Each point is reached from the start by the listed moves, each made once or not at all, plus a little noise. Say if it took an odd or an even number of moves. Then give how often each move was made.

Moves:
(1): [ 18  -9 -12]
(2): [-21   7 -33]
(3): [  1  30 -15]
Start: [-14 -14 -10]
Points:
[  5   4 -36] -> even (1, 0, 1)
[  5 -25 -22] -> odd (1, 0, 0)
[-14  17 -27] -> odd (0, 0, 1)
[-36  22 -60] -> even (0, 1, 1)

Moves:
(1): [ -1  -2  -6   1  -8 -14  -2   2 -10  -4   0  -9  16 -11 -10]
(2): [ -8  -6  -6  11 -17   2   6  -6  -3  15   5   1   8   3   7]
(3): [-13  -1   2  -8   1 -10  -1  15  -7  -4  11   3  -2   5 -16]
(4): [-8  5 13 -7 -6 -2 -6  9  3 -5  2  0  9 16  9]
(5): [ -5 -16  -4  -9  -1 -10   1   0 -12  -5  -1   1   8   6  -4]
(6): [ -4 -18  11  10  -8  -1   2   7   3   4  -2  -1   1   4  -3]
(7): [ -1   5  -2  -6  14   8  -1  -3  -3  10  -9  -5   3 -12  -8]
(8): [ 15   2  -2   7  16   9 -11   1 -18  10  -4 -12  -4 -10  10]
(9): [  2  23  17  -5  -4  13  -1  -4  -1  -7 -15  24 -14  -5  12]
(10): [  1   8  -8   5   5 -12   8  -2 -11   3  -5  -7  11   5   0]
(11): [11  2  5 -4  1 10  0  5  4  7  0  9  0  1 -2]
(12): [ -5  -3  10   0  -6   8  11  -2  -4   2  13 -12  -2   8   3]
Start: [ -2  -1 -12 -17  -3   3   1 -15  -7  26 -13   5  -2   0  13]
Points:
[-30  -8  -4 -45   6 -11  -5   6 -25  21 -10   5  17  15  -7] -> even (0, 0, 1, 1, 1, 0, 1, 0, 0, 0, 0, 0)
[-11   9  -6 -19  -2   2   6   3 -56  60   1 -26  38   6   6] -> odd (1, 1, 1, 1, 0, 0, 1, 1, 0, 1, 1, 1)
[-13 -19 -10  -3   3  12  -4  -2 -35  60 -12  -8   5 -10   2] -> odd (0, 1, 1, 0, 0, 1, 1, 1, 0, 0, 0, 0)

Moves:
(1): [  1  -9  -2   2  -2  -1 -13  -4   6  -2  -5   2   3   1  -3   1   8  -5
  -4   7  -4   3   0  -2  -8]
(2): [-7 -7  4  0 -7  7  0 -4 11 -1 -2 -6  2  0 -1  0 -5  6  0  0  1 -1 -4  1
 -3]
(3): [  4  10  -5   1   1 -10  -1  12  -3 -11 -10  10  -3  -1 -10   1  -7  -3
  -6   3   7  -9   1  -1   4]
(4): [  5  -5  -2  -5   5 -21  -9   8   1   0  12  10   0  -2   8  -6  -1  19
   8   1   1  -1  -7  -2   0]
(5): [  4   6   4   5   4   1  -2   8 -11  -4  -1   0  -5  -6   4  -8   6  -6
   6   6   4  -6  -4  -6   5]
(6): [-4 -5 -2 11 -7 -5  7 -1 -7  0  3 -7  2  2 -4  0  0  6 -5  1 -3  0 -1  3
 -1]
(7): [  1  -4 -14  -2   4  10  -6  -4   0  -7   3  -3  16  -7   3   1   6   6
   4   0  -2  -6 -11  -1   2]
(8): [  3  -1  -6  -6   3   1   8  -9   1   7   3 -18  -2   8   3  22   5  -5
  -1  -3  -1   4   6  -5   3]
(9): [ 4  1 -1 -4  1  1 -5 -3  8  2  1  1 -5 11  9 -1  5 -7  2 -9 -1 -4  5  1
  2]
(10): [ -1  -8  -3 -16  12  15   0  18   0 -14  -6  -3   9  15   1   0  -4   1
  11  13   4  12   0 -10  -6]
(11): [  0   2  -1   4  -4   2   1  -2 -11   2   6  -2  -7   4   5   0   4   3
   6   1   2   2   8   5  -5]
(12): [ -8   5  10   9   8   1  -3  12   0   5  -7   7 -15  -4   5   5 -17  -5
   0   4   5  11  -9   9  -7]
(13): [ 11  -4 -10   4   1  -8  -5   5  -2   3   0   0  12  -8   0  -6  -2   9
 -10  -4   2   2   3  -4  -5]
(14): [  8   6   1   6 -10  -9  -8   0  -8  19  -1 -11   4   2   5   9   3  -2
   9   2  -8  -1   6   2   6]
(15): [ -6 -12  -5  -9  -5  -3   2   2  -7   5  -3  -7   2   8  -7  -1   6   6
   2  14   2  -7  -4   5   3]
(16): [ 1 -1  1  1  7 11  5  0 -5  6  2  3 -6 -4 -5  4  2  1  6 -6  2  8 -7  2
 -7]
(17): [-3 -5  6 -1 -7  5 -3 -1  7  3  6  3 -4  1 -3  0  9  2 -7  5 -2 13 -7 -5
  0]
(18): [ 11  -5  -6   8  10  -4  21  -4   9   2  10   3  11  -3   6  -4 -13  -3
   7   5  11  -4   5 -26  -8]
(19): [ -2   7   0   3   6   4  -4 -13  -2   5  -2   3  -2   0   1  -2  -3  -2
   3  -3   1  -1   0  -8   2]
(20): [-8  2  6  7  8  3 -5  5 -1  0  6 -1 -1  4 -8 -6  6  6  3  3  8  0 13 14
 -7]
(21): [  5  -7   1  -1   8  -5  -3  -3  -5   2   5   8  -2   6  -7  -2 -11  10
   1   8   7   0  -2   1   2]
(22): [ -5 -15   1  10   1   4   5  -5   7  -8  -8   4   4   1   8   2   1   0
   2   1   8   1  -1   3  -4]
(23): [ 16   3   8  -5  -3  -5   8 -13  -1  16  -5  -1   3   7  -2   1   1  -7
   0   6   6   5  -2  -1 -12]
(24): [ -2  -1   4   3   2  -8   0   2  -5   1   3  -1   0  -3  -3   5   2 -11
   1  -3  14  -3  -3   2  -1]
Start: [  3  -6  -9   6  -4   3   5   8  -1   3  -8   3   6   8  -7  -8   7  -6
   9 -11  -3  -1 -12   3  -6]
Points:
[  5 -30 -14  35   6 -28 -40   4   1   7   5  21  17  24 -10  -9  27  13
  19   6  25  -8 -19  10  -9] -> odd (1, 0, 1, 1, 0, 1, 1, 0, 1, 0, 0, 0, 0, 1, 0, 0, 1, 0, 1, 1, 1, 1, 0, 1)
[ 26 -37 -19  28 -11   4  25 -29  -7  42  -1   2  20  35  -7  -1   5  10
  32  17  28  -5 -28 -14 -26] -> odd (0, 1, 1, 0, 0, 1, 1, 0, 1, 0, 1, 0, 0, 1, 1, 1, 1, 1, 1, 0, 1, 1, 1, 0)
[ 14 -31 -22  12 -13   2 -26  10 -13  26 -14 -20  35  44 -23  -5  37   3
  21  27  23   6  -8   4 -37] -> even (1, 1, 1, 0, 0, 1, 1, 0, 1, 1, 1, 0, 1, 1, 1, 0, 1, 0, 1, 1, 0, 0, 1, 1)
[ -3 -39   5  22   0  25  18  14   5  16 -12 -25  10  41  -3  10   6  10
   5  18  28  50  -6  13 -55] -> odd (0, 1, 0, 0, 0, 1, 0, 1, 0, 1, 1, 1, 1, 0, 0, 0, 1, 0, 0, 1, 0, 1, 1, 0)
[ 10 -11 -23  13  29  15 -31  33 -36  23  -7  -7  11  35   7 -17   6  10
  47  24  22   2  -6   8 -15] -> even (0, 0, 0, 0, 1, 0, 1, 0, 1, 1, 1, 1, 1, 1, 1, 0, 0, 0, 1, 1, 1, 0, 0, 0)
[-15 -60   0  25  21  28  30   8   3  14   1  10  -7  43  -1  -4 -15   2
  38  18  48  27 -32 -14 -38] -> even (0, 1, 0, 0, 0, 1, 0, 0, 1, 1, 1, 1, 0, 0, 1, 1, 1, 1, 1, 0, 1, 1, 0, 1)
[ 19 -41 -27 -10  22  31   3  14 -19  11 -11 -24  21  41   8  17  25  -1
  48  11  14   0 -22  -5   0] -> even (0, 0, 0, 0, 1, 0, 1, 1, 1, 1, 0, 0, 0, 1, 1, 1, 0, 0, 0, 0, 1, 1, 0, 0)
[ 16 -40 -14  29  31   5   0  17 -28  22   4   6  29  25 -20 -22   6   3
  25  53  51  20 -26 -20 -53] -> even (1, 0, 0, 0, 1, 1, 1, 0, 0, 1, 1, 1, 1, 0, 1, 0, 1, 1, 1, 1, 1, 0, 1, 1)
[ 17 -17 -18  14  -4  -6 -12  34 -48   7 -18 -20  28  33 -26  -7  39 -12
  36  42  25  -9 -10  12 -26] -> even (1, 0, 1, 0, 1, 1, 1, 0, 0, 1, 1, 0, 0, 1, 1, 0, 0, 0, 0, 1, 0, 0, 1, 1)
[ 45 -28  -7   7  34  19  15  13  -3  31   0   5  -3  37   6   2   1 -18
  23  20  33  47 -17 -38 -54] -> odd (1, 0, 0, 0, 1, 0, 0, 1, 1, 1, 1, 1, 1, 0, 0, 1, 1, 1, 0, 0, 1, 0, 1, 0)
